Each row is a point. The ring and each string are closed loops that go straight from each point to the next, and from the last back to the first. Before rounding, they use only three directions, however many columns there are. How many times does the string pass through the ring? Passing back the other way cancels.

Ring:
-5,-13,-46
-36,10,-38
-58,21,-17
-62,25,15
-35,19,27
3,-6,15
15,-24,-5
11,-29,-36
String:
-9,23,45
11,26,30
12,21,8
-7,-5,1
-8,-24,1
-5,-45,-2
-16,-26,-8
-17,-27,-12
-2,-61,-25
-14,-54,-26
-16,-17,-19
-1,-1,-30
7,12,-40
-7,15,-23
-24,-4,-24
-49,-23,-35
-41,-6,-24
-31,-1,-13
-67,-8,-16
-95,10,-12
-87,42,-3
-63,43,3
-35,33,0
-41,11,4
-53,-3,12
-35,4,6
-13,37,9
-12,39,28
Times through: 1
String (13 x 3):
37,-15,-3
17,11,-7
-8,-1,-9
-17,-30,-11
-22,-27,-15
-19,-41,-33
-10,-29,-65
-5,3,-65
1,13,-50
-5,3,-30
-16,-23,-21
1,-64,-26
28,-49,-13
Times through: 2

Ring:
-21,10,12,18,7,10
-42,37,7,-4,12,40
-42,40,7,-13,4,42
-21,21,7,-16,-13,22
-1,2,6,-10,-19,4
26,-32,10,16,-25,-32
31,-44,17,34,-25,-48
10,-27,19,37,-11,-32
String, 30 rows:
-33,29,1,5,20,37
-18,14,2,5,9,21
-4,-6,13,17,-7,-7
13,-31,24,36,-22,-40
44,-75,39,70,-40,-95
42,-65,27,58,-30,-76
13,-21,6,22,-4,-16
6,-13,8,16,-8,-10
11,-23,16,24,-18,-27
33,-54,28,47,-34,-67
47,-75,35,65,-39,-92
41,-68,32,66,-29,-82
3,-13,8,27,2,-10
-13,9,2,8,9,17
-6,-5,15,20,-8,-9
-13,2,15,17,-4,-1
-34,22,15,14,7,19
-60,55,7,-6,23,57
-65,68,-3,-23,29,78
-32,33,-2,-12,11,42
-17,12,8,1,-5,13
-19,11,15,3,-12,6
-43,37,18,-12,-12,28
-53,51,13,-22,-4,47
-55,61,-2,-29,14,68
-28,28,2,-9,5,33
-17,9,14,6,-10,5
-33,25,14,2,-1,21
-43,33,15,6,7,29
-54,48,4,2,28,53
Times through: 5

Ring (9 x 9):
52,-29,-20,-12,1,-8,-33,-32,10
19,-12,-15,-3,1,5,3,-16,17
-12,5,-14,7,2,12,35,6,20
-43,17,-16,5,-2,17,49,12,21
-60,20,-21,-11,-13,15,34,-5,18
-39,8,-27,-19,-14,2,3,-15,11
13,-11,-28,-6,1,-16,-17,0,6
52,-25,-27,3,11,-25,-30,5,4
70,-34,-24,-3,9,-23,-42,-13,5
String (29 x 9):
-66,28,-13,7,-5,26,68,16,25
-77,36,-14,20,2,25,87,42,26
-31,16,-18,17,7,7,49,33,18
-27,11,-21,7,2,4,32,19,16
-43,18,-23,7,1,3,39,27,15
-60,14,-30,-31,-22,3,-2,-27,10
-37,1,-31,-39,-24,-3,-27,-44,6
-10,-8,-27,-30,-16,-4,-27,-39,8
11,-7,-22,5,6,-7,5,10,12
25,-8,-23,20,17,-16,10,36,10
40,-14,-28,23,22,-29,-4,45,4
30,-18,-32,-5,5,-27,-33,4,1
2,-14,-30,-34,-16,-12,-44,-44,4
1,-8,-25,-14,-6,-7,-15,-17,9
5,-3,-23,8,7,-8,9,17,11
-26,9,-26,3,1,-7,18,21,10
-84,21,-30,-40,-31,11,3,-38,11
-82,20,-27,-44,-34,18,4,-50,14
-95,31,-22,-23,-24,24,40,-18,19
-74,33,-16,11,-3,21,73,30,23
-8,9,-16,27,15,2,49,45,18
-7,2,-18,6,4,3,23,10,16
-28,5,-18,-14,-11,14,16,-22,18
-33,11,-13,-1,-5,21,41,-5,23
-20,12,-10,19,8,18,57,23,24
1,9,-10,42,24,7,68,61,23
-1,2,-16,16,10,4,34,23,18
-19,1,-18,-14,-10,11,10,-23,17
-46,14,-15,-10,-12,22,36,-15,22
Times through: 0
